Each row is a point. Each copy is the shape, with its points in the same order, turned, moved and blurred by noise. Is it also mirrored, or only turned?

Shape, 7 rows:
[[ 28  12   3]
 [ -2  33 -16]
 [-10 -10  27]
 [-35  -1 -40]
 [ -2   6   9]
 [ 10 -31 -45]
 [  4 -18 -15]]
Copy 1, 7 rows:
[[ 14  25 -13]
 [-23  38  -1]
 [  2 -15  13]
 [-60   6 -17]
 [ -7   7   3]
 [-28   2 -59]
 [-13  -2 -28]]
Copy 1 is: only turned
Copy 2:
[[ 22 -16 -33]
 [  8  26 -39]
 [-11 -14   0]
 [  5  57  11]
 [ -6  -4 -19]
 [ 50  26  21]
 [ 22   6   8]]
Copy 2 is: mirrored
Copy 3 (7 x 3):
[[ 23   8  -2]
 [ -1  21 -31]
 [-16 -15  17]
 [-22 -20 -57]
 [ -6   2   0]
 [ 22 -40 -44]
 [  9 -26 -20]]
Copy 3 is: only turned

Shape (12 x 6):
[[ 26  -4   9  -1  10  -9]
 [  8  34  53  14  -5  11]
 [ 14   6 -19  15 -15  -9]
 [ 18   2   3 -24 -25   1]
 [-11  -4  -4  42   8 -52]
 [ 11  12  27  45 -35   5]
 [ 16 -13 -48 -10   2   6]
 [-24 -20   5  22 -41 -21]
 [-12 -32  29  33  -5  26]
 [-50   8 -19 -28   1  19]
 [ 13  14  -6 -31 -19  11]
 [-35  15  -7   0  23  -4]]
Copy 1, 12 rows:
[[ 20   2  28  -1   7  -6]
 [-48  21  27  10   8 -11]
 [ 18  11   0  -9 -19 -25]
 [  3   2  21 -36  -1 -21]
 [ 21 -29  -2  40 -17 -49]
 [-26  17  20  13 -39 -32]
 [ 44   5 -11 -38  -6  -7]
 [-14 -34   0 -10 -42 -44]
 [-21 -12   5   7 -44  15]
 [-15 -18 -45 -38  13   2]
 [  0  11   9 -47  16 -14]
 [ -3  -9 -32   7  17  -9]]
Copy 1 is: only turned
Copy 2, 12 rows:
[[ 19  27 -10   0  19  -6]
 [  8  37  26  44  35   7]
 [  3   0  -9  12 -12   9]
 [ 15  16  19 -10  -4  11]
 [-15 -14 -26  23   7 -48]
 [ 22 -15   7  55  14  16]
 [ -8   2 -30 -34 -17  28]
 [  3 -40  15  11   7 -16]
 [  1 -22   6  14  60  23]
 [-55   1  28 -24  -2  22]
 [  4  31  22 -10 -15  23]
 [-54  15   2   2  14  -6]]
Copy 2 is: only turned
